Each row of a before or after table is a point. The points were changed in one or more steps. Then noise was added and the rows were shuffled. The steps act on how far a point lies along the listed directions, d1 being the first. Name the steps. A step turns or swaps two directions, mirrors them in a line or flattens them onto one, adds a multiple of one to another, or multiplies one. Angles are multiples of 10 degrees, from the lower direction toward the higher: turns from -170 to 170, lines from 10 to 170 but not 90. Use the fewest steps. Two steps may share a direction if one is a turn and the other turns, adds or multiplies; they go together, in the order done. Otherwise the lowest direction goes first.

Directions:
(1): [ 22 -28 -38]
(2): [44 29  4]
(3): [-19  33 -36]
Before (13 x 3):
[[  -2 -102    6]
 [  39  -46  -33]
 [  -8   29  -33]
 [ -54   16  -10]
 [  32   19   12]
 [   1  -19  -20]
 [ -53  -37    6]
 [ -47  -27  -15]
 [ -20  -17    0]
 [  -6   -8  -31]
 [  27   10   -3]
 [   8  -23  -40]
 [  -6   -5  -27]]
After (13 x 3):
[[ 15  55 -83]
 [ -2 -31  -9]
 [ 10  63   0]
 [ 28   5  -3]
 [-14 -39  -3]
 [  9  26  -6]
 [ 23  46   1]
 [ 33   1  -3]
 [ 22 -13  36]
 [ 40   1 -18]
 [ 28   6 -15]
 [ 38 -14 -59]
 [  8  30  44]]
Steps: turn d2 and d3 by -150 degrees; turn d1 and d2 by 30 degrees

Directions:
(1): [  3 -45  37  -2   5  61   5  13]
(2): [-35 -29   8  -6  18 -17 -65 -17]
Before (13 x 8):
[[ -2   5  -2  -3  -1  -3   0   0]
 [ -5   2  -4  -7   2 -15  -7  -7]
 [ -8 -11   7   1   2  -2 -17   0]
 [  1   0  -2 -11   0 -12 -16  -5]
 [ -8 -18   3   4   7   3 -12   4]
 [  1 -10  -2   0  -2   4  -9   0]
 [  8  -6   5  -3 -12  16  27  11]
 [ -7  -3   0   3   3  -8 -10  -3]
 [-10  -8   9   1   0   2  -1   4]
 [  2   6 -10   8   0   2  14   0]
 [ 24  29  -9   5 -11  -1  38   9]
 [  7  -7   6  -2   1  21   8  12]
 [-11  -8  -1   1   5  -9 -21  -6]]
After (13 x 8):
[[ 69  60 -14  12 -34  27 120  33]
 [ -1   4   0  -3  -1   0   1   1]
 [-17  -9   8   0   3  -6 -12   0]
 [-34 -28   5  -3  17 -18 -63 -17]
 [ -6 -14  -2  -2   2  -2 -22  -3]
 [-23 -27   3   2  14 -10 -40  -5]
 [-14 -11   2  -9   7 -13 -24 -11]
 [ 31  20  -5   1 -26  19  70  21]
 [-18 -14   4   2   9 -11 -31  -9]
 [ 15  15 -11   9  -6  11  38   7]
 [-25 -23   9  -1  11 -14 -50 -10]
 [-12 -14   3 -13   7 -13 -40 -10]
 [ 17   9  -3  -1  -5  16  25  15]]
Steps: multiply d1 by 0.4; multiply d2 by 3
